Every row gives one point. The last column is the point's height on a tilted bowl or saddle (a function of degree 2), plus a little noise. Along how many of its main directions does it bend up, bend down or stay straight?
In the rows, zero is written as 128.

Points (11 x 3):
[[ 70  69  51]
 [ 75 112 107]
 [117 133 125]
 [ 86 186 166]
 [ 98 147 141]
 [158  81  80]
 [ 83  88  82]
 [156 141 122]
 [122 153 140]
 [133 154 137]
 [154 109 104]]
Directions: 0 up, 1 down, 1 straight

Points, 18 rows:
[[124 150 219 134]
 [131  92 149 119]
 [139 104 156 111]
 [160 203 128 160]
 [170 115 132 115]
 [117 169 135 140]
 [135 107 139 118]
 [ 72 119  55 249]
 [164 134 118 120]
 [ 91 133 154 135]
 [132 128 131 119]
 [ 92 102 168 133]
 [186 121  87 145]
 [133 194 162 148]
 [156  59 137 143]
 [159 158 162 115]
 [138 164 155 123]
 [126 144  60 189]]
Directions: 3 up, 0 down, 0 straight

Points, 17 rows:
[[146 201 153 132]
 [102 115 127 138]
 [145  96 114 148]
 [146  99 106 156]
 [156 114  61 209]
 [ 79 112 125 139]
 [126 117 132 136]
 [188  83  74 213]
 [120  98 194 119]
 [ 75 194 114 131]
 [ 94 187 174 143]
 [158 138  73 194]
 [156 160 168 120]
 [120 157 160 131]
 [166 152 130 141]
 [146 150 122 145]
 [132 164 168 128]]
Directions: 1 up, 1 down, 1 straight

Points (22 x 5):
[[ 86 105 115  95 111]
 [138  96 193 110  77]
 [136 143 151  94 127]
 [121 133  33  65  61]
 [140 141 136  78 142]
 [157 159 145 103 132]
 [ 77 135 129 136 116]
 [136 134  43 173 161]
 [121 150 104  85 127]
 [124 168 108 147 132]
 [202 138 181 108 110]
 [180 151  91 142 137]
 [ 98 178  98 215 195]
 [ 85 131 119 123 117]
 [108 130 132 119 118]
 [137 107 190 127  74]
 [139 100 141 116 107]
 [ 99  91 110  92 106]
 [165 112 117 121 116]
 [118  64 156 114  86]
 [168 133 121 126 128]
 [135 125  44 203 212]]
Directions: 1 up, 2 down, 1 straight

Points (40 x 7):
[[139 147 141 171 109 156 144]
 [ 98  96 134 157 125  94 151]
 [ 84 105 194 145 132 106 172]
 [ 80 107 156 102 117 126 143]
 [127 101 147 185 120 143 152]
 [126 144 197 126 138 106 176]
 [152 131 147 101 130 127 153]
 [141 164 127 123 146 167 139]
 [146 171  98  77 111 137 131]
 [150 167 197 129 183  83 201]
 [155 208 132  82 101 168  90]
 [ 93 122 144 145 153  98 145]
 [161 114 155 113 142 144 160]
 [ 67 136 155 144 169  91 138]
 [110 180 112  92 121 117 123]
 [172 153 112 135 125 155 167]
 [ 53  87 113  82 175 158  88]
 [177 127  33 108 129 126 206]
 [ 88  92 168 139 163 216 104]
 [201 131 160 188 178 159 222]
 [169  97 143 143 106 112 176]
 [108 162 199 140 115 132 154]
 [ 57 138  71  44 114 133 121]
 [125  76 199 108 104  41 174]
 [147  67  82 141 153  90 145]
 [166 135 102  79 152 168 148]
 [130 156 133 132 161 131 148]
 [157  98 153 112 101 148 146]
 [132 104 136  98 162 115 139]
 [151  79  56 122  90 159 184]
 [144 136 131 160  67 144 154]
 [133 109 130 124  86 129 157]
 [171 145 183 162 112 193 133]
 [157  66 162 173  81 147 153]
 [168 133 168  84 188 148 170]
 [155 125 159 110 146 212 128]
 [ 99 125 150 101 145 148 133]
 [ 89 112  78 199 154 137 118]
 [104 211  94 124 129 156 101]
 [124  87 129  83 167 115 118]]
Directions: 2 up, 3 down, 1 straight

Points:
[[109 171 143 131 118  85 149]
 [ 43  99 168 138  91  89  86]
 [131  92 127 118  76 133 112]
 [147 107  46 137 106 106  69]
 [191 134 165 109 122 117  91]
 [158  95 131 106 150 138 130]
 [141 137 208 151  79 147  82]
 [126 128 107 110 139 146 152]
 [132  48  93  86 127  80  69]
 [204  83 119 125 225 114  83]
 [109 104 123 123  94 150 133]
 [119 125 129  86 225 117  95]
 [ 94 112 174  84 166  98  95]
 [126 100 103 115 168 152 134]
 [107 171 155  98  33 113 100]
 [141  96 105  94 152  92 108]
 [151 126 196 152  71 165  79]
 [115 113  93 181 159 123 167]
 [170  84 151 113 141 125 124]
 [123 118 116 115 132 117 144]
 [111 148 121  32  66 131 155]
 [122 125 108 107 105 132 142]
 [158 148 150 154 159 100 137]
 [150 153  92  88 113 143 144]
 [143 102 123 132  80 127 118]
 [ 73 167 126 159 120 185 177]
 [135 169 101 107 125 130 155]
 [105  74 162 100 127 105  96]
 [138 125 134  67 103  85  99]
 [137 154  93 197 108 107 124]
 [167 103 105  77 155 158 120]
 [124 147 113 148 202  88 139]
 [107 202  81 193 100 117 129]
 [148 112 153 110 109 165 128]
 [104 178  99 125 149 146 180]
 [ 96 156 126 112  62 145 145]
 [158  84 178 146 103 243  53]
 [ 52  87 204 157  96 177  42]
 [146 126  93 143  98 106 113]
 [131 131 136 119  46 104  83]
 [102 144  96 155 100 105 142]
 [ 70 159 101 143 164 141 179]]
Directions: 1 up, 4 down, 1 straight

Points, 65 rows:
[[115 141 168 109 121 128 161  91 167]
 [175 156 109 249 125  79  92 148 179]
 [136 119 140 151 112  40 134 158 169]
 [109  85 171 145 105 132  99 161 138]
 [120  88 139 162 156 179 122 110 133]
 [146  92 116 122  65 195 191 167 122]
 [121 110 134 138  34 136 189 159 149]
 [ 92 137 108 152 163 122 118  95 135]
 [155 136 113 158 149 138 141  88 130]
 [179 163  75 162 139  93 152  98 156]
 [172 119 121 167 129 114 121  85 128]
 [ 73 151 123 101 168 113 124 129 157]
 [121 127 127 101  90  77 143 107 160]
 [ 74 129 131 178 136 145 155 117 161]
 [143 126 174 113 136 162  67 142 153]
 [114 160 129  71 110 157 120 114 163]
 [121 139 154 106  67  74  99 149 173]
 [170  69  83 170  22 213 130 133 208]
 [132 204 134 102 128 109 134  98 209]
 [107 130 167 119 130 140 157 119 155]
 [125 161 125  92 136 106 124  83 160]
 [179 144 150 138 134 158 170 178 132]
 [103 158 120  87  88 122 148 150 152]
 [129 151  59 106 104 133 139  72 171]
 [100 144 175 125 101 157 172 150 160]
 [134 162 141 116  72 134  96  79 181]
 [ 80 123  90  75 121 150 111 150 118]
 [138 137 145 119 146 103 161 106 158]
 [103 186 153  76 101 147 123 149 184]
 [136 194 135 168 124 156 140  68 183]
 [160 135 120  75 154 147 101 143 134]
 [143 123 152 137 142  68 166 139 168]
 [187 158 120 149 117 167 163 117 160]
 [ 90 160 105 139  92 109 166 144 160]
 [174  89 140 145 106 124 179 170 120]
 [ 96 134 142  99 137 175  81  76 148]
 [108  87 131 135  76 129  85  96 141]
 [137  71 148 148 101 161  52 147 147]
 [130 170  86 131 121 130  97  75 157]
 [161 150 106  45 130 141 137  95 173]
 [110  97 124 104 140 115 157 174 108]
 [ 88 116 133 116 122  86 129 148 137]
 [151 119  93  81  66  84 112 202 111]
 [149 106  97 137 120  74 111  90 127]
 [ 66 185 143 128  53 153 151  50 241]
 [186  96 102 124  48 165 129 136 161]
 [ 85  57 138  92 137 124 127 115 131]
 [148 119 114 157 125 146 124 162 115]
 [181 127 103  74 121 190 157 125 155]
 [ 91 153 104 121 141  87 121 147 140]
 [109 133 107 148 178 170 135 197 110]
 [130 159 106 147 104 146 151 120 156]
 [119 105 111  65 123  91 121 127 124]
 [132 146 101 170 150 124 100 126 130]
 [ 75  88 106 145 120 151 162 115 151]
 [ 99 112 114 123 108 151 170 102 152]
 [180 154 219 178  88 144 112  93 200]
 [165  82 187 132 157 186 175 199 117]
 [108 139 153 133 114 143 153 131 151]
 [135 101 141 138 131 149 118 172 112]
 [154  70 162 110 142 116 148 142 131]
 [ 98 105 177 109 170 152 183 111 175]
 [165 127  93 175 151 143  84  99 124]
 [100 172 153 159 176 181 180 176 175]
 [105 116 141  74  97 155 149 108 148]]
Directions: 5 up, 1 down, 2 straight

Points (72 x 9):
[[160 106 115 166  99 101 113 204 124]
 [ 72 160 145 186 144 135 161 161 162]
 [152 157 116  81 131 160 116 133 158]
 [136  91 122 120  79  83 108  95 127]
 [186 114 126 167 148 180 119 143 160]
 [155 113 100  97 118 104 134 120 144]
 [106 129 130 210  54 149 153 146  90]
 [152 160 142 186 138 132  85 145 104]
 [137 153 123 120 128 142 121 107 143]
 [187 107 139  89  82 151 111  67 201]
 [ 94 148  75 133 130 185 169 147 122]
 [162 194 141  99 136 170  86 129 187]
 [181 171 126 150  83 112  70  51 166]
 [113  81  35 184  84  99 126  99  68]
 [153  81 153  96 160  98 124  68 138]
 [134 176 163 148 120 131 101  90 142]
 [127 126 186 106  88 110  90 165 105]
 [120 158 126  99 130 135 113  91 149]
 [158 150 131  73 190  84  77 103 155]
 [105 100 204 123 141 183  58 164 213]
 [ 85 146 116 136 150 211 129 126 199]
 [ 37  99  88 123 108 136 122 104 127]
 [112  83 102 148 120 101 190 116 111]
 [ 86 148 176  86 114  95 154  97 165]
 [157 125 108 133 123  54 118 130 149]
 [ 97  91 111 152 105 164 144 162 150]
 [163 164  72 160  30  95 148 133 133]
 [104  94 164  97 129 142  64 104 153]
 [149 200 175 148 113 188 131 155 196]
 [ 87 120  79  89 140 183 119 199 183]
 [142 207 228  91 104 131 112  69 201]
 [166 150 107 164 140 151 147 127 118]
 [ 77 123 143 192 184 136  69  61  96]
 [112 119 171 160 167  83 104 103 120]
 [111 103 155  83 108 137 154 129 131]
 [ 33  99  93 106  90 135 100 114 125]
 [150 133 164 102 141 160 120 161 162]
 [137 131 139 168 115 135 125 196 138]
 [105 125  89 146  41 161 128 133 119]
 [109 130 136 146 139 125 119 119 132]
 [162 142 123  73 110 172 161 112 152]
 [155 122 134 130 132 121 176 133 116]
 [ 91  87 155 126  90 109  99 131 114]
 [ 96 100 179 191 221 153 109 140 164]
 [155  76 187 178 135 143 135 127  87]
 [113  93  47 182  95 135 210 167  91]
 [138 174 131 146  88 108 137 169 127]
 [136 115 141 103 102 127  93 110 138]
 [ 99 133 174 145 133 115  80 173 149]
 [177 170 125 119 115 153  55 143 176]
 [170 164 106 159 208 117 114 149 106]
 [119 177 136 106 162  99 145  80 137]
 [155  28 160 150  77 110 125 120  64]
 [111 119 162 146  84 168 156 107 158]
 [ 64 196 122 108 127 136 123  95 151]
 [ 59 108 110 120 159 135  79 140 164]
 [122 149 129 131 132 108  86 162 137]
 [169 108 109 185 128 108 105 102  94]
 [127  88  89  73  85 110 102 164 123]
 [ 96 123  71 133  97  74 142 169 131]
 [211  99 110  75  95 175 126 122 215]
 [135  74 199 142 127 132 127 127 102]
 [117 176 175 161  66 139 140 172 139]
 [151 146 176 134 192 120 135 124 123]
 [104 135 153 179 122  83 173  98 113]
 [166  76  73 107  89  74 100  48 205]
 [103 126 160  63 124 136 180  97 133]
 [106 120 163 158 111  80 136 159 122]
 [149 120 161 180 114 107 115 150  87]
 [105 116 124 163 154 167  71 141 154]
 [161 154 132 100  99 170 192 154 136]
 [154  89 146 151 143  98 169 154 104]]
Directions: 3 up, 3 down, 2 straight

Points, 63 rows:
[[167  84 145  88 130 119 127 130  97]
 [116 146 129 148 164 139 169 215 201]
 [133 148 159 151 120 106  95 131  96]
 [131 108  33 138 119 126  74 114 108]
 [166 160 182  97 121 121  99 136  69]
 [103 106 117 181 133 145  99 139 123]
 [133 139 139  91  82 211 103 126 102]
 [114 104 144 132  91 144 140 173 130]
 [ 82 126 115 164 109 128 131  38 115]
 [102 115  10 102 160 165  97 127 103]
 [107 140 147  76 150 154  97  78  83]
 [120 105 139 130 112 135  80  86 115]
 [123 150  78 135  82 136 123 117 143]
 [159 180 140 124 169 182 137 130 144]
 [143 129  81  57 144 118 152  92 108]
 [167 155 133 153 123 178 136 157 135]
 [226 121 143  94 147 119 154 197  42]
 [ 87 131 112 143 110 122 166 135 139]
 [137  86 123  69 107 125  78 184  96]
 [114 165 166 187  99 122 145 117 109]
 [144 129 150 181 179 140 156 120 180]
 [155  99 115 133 166 138 119 169 114]
 [ 55 112 130 120 139 136 160 143 137]
 [ 78 137 109 107 161 134  94 126 102]
 [163 132 122  71 177 142 152 159  92]
 [160 110 173 104 134 124 181 158 107]
 [111 149 131 117  73 137 158 153 125]
 [104 113 183 103 176 161  97  78 133]
 [ 76 115  56 144 171 116 138 194 147]
 [160 128 140 172 194 179 132 101 176]
 [118  85 139  94 171 127 132  77 122]
 [160 102 150 143 135 136 151 157 122]
 [144 143 148  55 182 107 116 151  77]
 [124 100 157 162 161 104 136 132 142]
 [145 157 189  99  97 137  67 109  56]
 [104  97 153  41 175 105 207 146  98]
 [153 108 117 168  79 144 137  93 122]
 [181 142 150 129 104 134 164 112 110]
 [134  61 183 114  98 109 116 129 130]
 [ 48 189 127  87  82 113  52 129  41]
 [171 199 117 129 137  97 103 146  98]
 [103  72 152 120  72 247 155 145 153]
 [ 75 164  99 140 168 182 142 102 152]
 [161 118  72  92 133 122  85 171  74]
 [ 69 151 143 102 144 198 135 191 197]
 [128 105 148 150 163 126 176  18 177]
 [ 91  90 125 183 196 200 198 147 192]
 [153 177 123 142 149 141 127 134 139]
 [138 111 138  96 134 165 169 114 108]
 [ 88 153 124 150 123 134 148 118 137]
 [155 126 106 112 100 206 114 137 119]
 [169 100 136 168 184 130  72 148 113]
 [106 162 123  83 128 169 124  88  95]
 [ 81  50 108 198 139 158  91 152 126]
 [212  93  86  85 159 176 169  97  57]
 [121 133 134 146 157  65 114 133 114]
 [ 99 114  82  85 117 106 149 129 131]
 [187 102 115 219 160  59 136  98 141]
 [108 116 109 167 148  94 129 159 119]
 [138 149 117 103 142 132  76 132  80]
 [ 87 121 120 137 117 147 132 119 127]
 [127 215 135 119 100  97 140  17 150]
 [123  86 151  98 151 112 163 196 121]]
Directions: 3 up, 4 down, 1 straight

Points:
[[119 159 132 119 161 126 154  53 156]
 [109 116 133 177 135  97  85 113 114]
 [ 67  88 141 105  87 102 162 162  94]
 [170  94 169 183  95 104 153 139  77]
 [ 60  87 121 145 101 151 150 139 124]
 [168 109  97 152 117 134 187 117  92]
 [125 130 182 158 144 179  74  94 142]
 [ 53 129  89 140 164 145 108 190 118]
 [140 101 181  76 159 167 161 143 120]
 [ 70 135  91 136  72 161  81 114 112]
 [107 150 105 165  68 157 122 152 124]
 [105 185 104 145 157  84 119 140 169]
 [146  98 148 121 147 161 122  86 103]
 [107 182 171 116 125 125 179 128 169]
 [150 121 145 139 141 136 141 100 122]
 [ 53  90  85 129 225  98 107 158 112]
 [153  58 153 140 146 162 155 160  72]
 [121 171 134  40 116  87 107  81 134]
 [ 62  61 144 103 150 141 133 166  91]
 [163 112 109 178  94 120 116 117  99]
 [ 66 184 116 181 173 191 149  95 207]
 [122 127 135  56 153 137  97 225  73]
 [117 139 129 146 174 185 160  96 165]
 [131 120  94 111  94  70 112 145  91]
 [113 114  38  53 135 182  83 126 111]
 [129  75 145 154 213 137 158 113  93]
 [ 66  76 153 146 167  93 115 145  93]
 [173 158  73 162  26 106 112 141  63]
 [130  77 130  68 110 174 117  63  77]
 [147  99  93  86 151 148 136 175  93]
 [133  75 171 145 166 106  87  72  55]
 [149 137 123 120 209 112 111 188 125]
 [113 132  73 130 222 129 131  80 163]
 [140 116  98 144  39  70 138 164  50]
 [155 156 118 199 159 142 133  75 144]
 [144 107 147  96 119  48 106 115  95]
 [ 94  85  85 114 138 150 164 163 111]
 [108 112 146 183 167 172 113 157 149]
 [156 120  54 120  83 218 107 116 117]
 [156 144 126 194 173  93 111 151 133]
 [ 81 116 131 120 111 103  45 132  79]
 [104 110 157  75  93 110 126 146 101]
 [100  68 125 123  82  93 184 170  65]
 [164 135 145  84 154 124 112 114 123]
 [173 154 118 184 130 141 163 135 133]
 [179 114 169 121 160 132 102 100  95]
 [111 126 132 104 131 167 171 119 148]
 [116 106  94 116 195 103 126 146 130]
 [104  55 172 109 104 141 144 130  88]
 [125 120 179 116 156 138 120 185 119]
 [153  79 132 165  76 111 183  99  72]
 [150 154 135  82 113 131 112 167 111]
 [121 111 171 121 137 150 188 129 135]
 [168 111 113 178 124 143 127  88 101]
 [ 87 147 117 130 138 118 135 168 137]
 [ 79 180  54 196 129 149 198 133 179]
 [161 154 101 115 107 106 113 116 115]
 [164 129 109 123 122  86 165 125 109]
 [216 202 104 135  83  75 154 162  65]
 [ 89  61 108 138 143 109 136 127  92]
 [143  85  94  85 110 174 135 136  95]
 [136 116 111 121 112 129 129 138 113]
 [124 149  78 181  92 101 173 140 124]
 [120 146 125 102 165 110 107 107 147]
 [163 146 149 161 141 113 125 151 129]
 [171  97 130 101 157 103  92 125  83]
 [108 153 127 145  58 175  90 197 109]]
Directions: 1 up, 3 down, 4 straight

Points, 78 rows:
[[118 148 110 189 142 147 143  59 132]
 [174 108  83 157 111  49  95  97  95]
 [160 127 135 152 139  67 124 159 112]
 [128 125 168 171 129 115  86 167  85]
 [104  88 167 118  99 147 136 165  76]
 [139 170 107 154 168 130 156  78 144]
 [196 114 127 112 110 133 108 132  71]
 [127  27 105 155 172 104 142 138  64]
 [148 129 134 122 175 196 119 181  68]
 [132 129  97 129 171 133 138  93 137]
 [160 112 103 131 156 202  95 108 107]
 [135 138 144 110 124  99 152 188  91]
 [117 116 102  81  40 118 150 138 105]
 [ 83 122 177 189 131 179 139 135 135]
 [147 192 194 163 102 155 110 158 107]
 [ 84 141  86  94 158 128 157 121 141]
 [105 132 137  50 134 140 139 107 102]
 [196 129 121 157  73 167 121 143  70]
 [152 178 131 148 116 219 179 120 119]
 [ 87  47 142 142 178  97 138  94  83]
 [117 112 158 108 136 180  92 164  61]
 [143 147 149 104 162 116 133 137 108]
 [123 181 143 116 119 115 221 186  99]
 [114  86 150 125 178 113  81  83  82]
 [108 138 113  80 124 140 103  99 102]
 [106 150 143  95 171 167 102 152  81]
 [124 117 104 155 120 112  61  82  76]
 [117 121 186 132  85 126  77 103  91]
 [100 124 108  46  93 130 172 168 105]
 [144 128 141  84  71  12 106 143  73]
 [126 143 135 161 105 160  69  99 112]
 [118 126 147 115 122  71 120 131 111]
 [199  67 106 100 136 163 104 168  19]
 [156 195  98 150 171 146 182 129 140]
 [108  57 156  87 186 166  96  64  85]
 [ 68 167 153 166 172 104 118 110 124]
 [182 138 160 128 136  90 111 100 112]
 [168 103 133 117  73  67 114 107  81]
 [ 98 151 135 168 108 180 112 165 121]
 [171 139  82 104 110 159 130 103 120]
 [114 142 158 137 196 184 128 172  78]
 [122  99 101 118 132  75 134 109 132]
 [ 78  74 156 122 126 130 130 123 102]
 [249 118  75 218 108  74 144 126  87]
 [106 122  93 164  95 138 157  98 145]
 [141  65 138 132  85 140 152 123  92]
 [158 131 144 113 111 118 154 132 115]
 [ 93 123 113 140  77 135 125  43 107]
 [107 100 105 149  92 146 170 101 141]
 [114  64 135 152 113  82  78  35  44]
 [ 94 155 105 139 140 110 105 116 125]
 [108 114 140 220 150 101 104 165 100]
 [152  84  93 165 119 127 114  71  89]
 [159 103 134 123 103 153  97  67  88]
 [154 175  64 158 124  81  92 174 134]
 [143  56 122 114 109 111 159 107 110]
 [131 154 152 154 159 146 100 115 132]
 [158 172 121 122 131 156 104 129 115]
 [136 137 119 157 131 166 126  74 135]
 [113 173 160 117 139 104 157 132 121]
 [ 80  76 140 176 136 124 185 152 116]
 [ 80  84 100 200  82 162 153 119 127]
 [129 125 160 127 156 185 114 117 121]
 [132 158 126 220  95 180 145 116 136]
 [144 135 119 110 184 128 164 193  84]
 [177 188  68  95 121 104 103 101 121]
 [ 93  96 106 194 137  97 153 118 131]
 [ 92  68 142 134 154 143 133 135  93]
 [134 153  95 125 156 161 120  83 137]
 [ 48 148 139  85 112  80 104 144  69]
 [143 106 103 148 129 119  74 100  82]
 [106 113  74 109  75 124 152  73 134]
 [142 159 146 104 166 147 126 117 119]
 [163 152 127 182 207 132 130  99 126]
 [159 112 145 106 129 171  63  60  87]
 [ 58 100 104 168 140  88 137 148 124]
 [ 68 137 139  94 100 150 104  95 103]
 [ 60 130 159 140 139  78 105 161  85]]
Directions: 1 up, 4 down, 3 straight

Points:
[[118 131 128  94  94  94 152 179  64]
 [174 107 112  95 174 163 136  47 197]
 [165 120 139 202 140 115 122 120 131]
 [134 118 153  95  85 129  85 115 119]
 [138 126 147 133 153 131 137 142 101]
 [102 120 144 124 122 161 126 161 112]
 [166 170 115 100 167 150 132 109 154]
 [108 160 144  73  58 128 155 121 121]
 [136 118 177  97 102 135 126 123  89]
 [142 134 119  78  93 138 102 104 156]
 [165 108 169 159 124 114  71  94 125]
 [107 161 143  95 121 135 143 158 124]
 [155 112 146 152 136 139 179  73 144]
 [134 134 136 100  92  85 154 141  65]
 [176 127 104 179  98 118 160 152  97]
 [148  86 131 106 116 123  85 107 125]
 [148 150  64 140 109 112 100 152 179]
 [116 129 104  91 131  97 113 205 108]
 [121 127 148 117  60 139 109 152 104]
 [149 132 156 132 167 114 109 135 103]
 [164 165 151 172 159  76 148 120 103]
 [119 142 104 155 102 168 168  77 144]
 [ 98 153 130 114 115 112  43  95 166]
 [133 126 101 148 121  98 145 137 104]
 [133 185 111 109 131  83 114 115 122]
 [209 118 108 149 152  83 108 135 152]
 [109 113 179  98 168 141 147 202  71]
 [126 152 144 140  68  64 112  57 158]
 [113 134 128 127 143 131 176 152  80]
 [111 122  49  91 137 151 131 141 164]
 [109 148 146  79 108 137 123 146 137]
 [153 130 129  94 174 103  96  90 116]
 [113 116 160 131  91 102  72 153 114]
 [143 111 105 152 121 112 171 138  76]
 [134 151  89 176  44 109 151 185  84]
 [146  87 112 121 112 100 118 153 100]
 [ 82 123 158  99 106 119  86 125 131]
 [183 109 131 121 134 117 149  94 136]
 [133 144 131 159 162  81 151 135  83]
 [110 113 172 124 123 174 142  85 115]
 [113 194 174 113 114 140 124 150 117]
 [128 137 161 132 145 125 129 103 122]
 [135  84 143 175 142  97 126 112 114]
 [ 96 139  74 101 145 149  83 130 195]
 [109 106 112 130  69 122 166 214  38]
 [104 183 101 130 172 121  56 138 127]
 [186 111 162 130 128 158 102 112 141]
 [131 111  87 138 136  94 110 136 137]
 [130 139 116 114 168 132  90  81 153]
 [113 129 131 105 179 122  94 180 103]
 [140 150 168 111 106 173 161 131 121]
 [149  90 142 173  94  88 131 144  77]
 [135 128 161 163 190  98 156 138  80]
 [153 112 162 123 112 144 151 107 101]
 [129 103 121  86 143 101  99  80 120]
 [162 123 132 151 128 107 142 129 109]
 [113 100 154  53 101 153 112 109 111]
 [132 138 115 123 144 138 112 107 148]
 [146 134 178  82 121 136 155 162  90]
 [147 122 212 143 110 142 136 170  35]
 [149 111  71  95 161 135 109 121 143]
 [129 103  98 103 124  97 124 118 110]
 [161 147 137 142 140 117 134 122 123]
 [ 92 141 140  86  98 139 143 158 126]
 [108 170 167 191 173 170 142  84 127]
 [137 105 123 105  92 150 123  70 136]
 [141 122  90 161  97 168 105 125 164]
 [134 129 197 173 104 136 119  83  75]
 [108 134 120 154 106 138 160 121 102]
 [157 159 102 121 153 165 174 111 158]
 [169 138  71  85 140 114 102  85 158]
 [122 140 155 137  94 147 147 121  93]
 [ 93  74 192  88 112 164 113 152  53]
 [114 146 103 205 134 113 154  91 145]
 [120 112 123 249 109 140 170 101  70]]
Directions: 3 up, 3 down, 2 straight
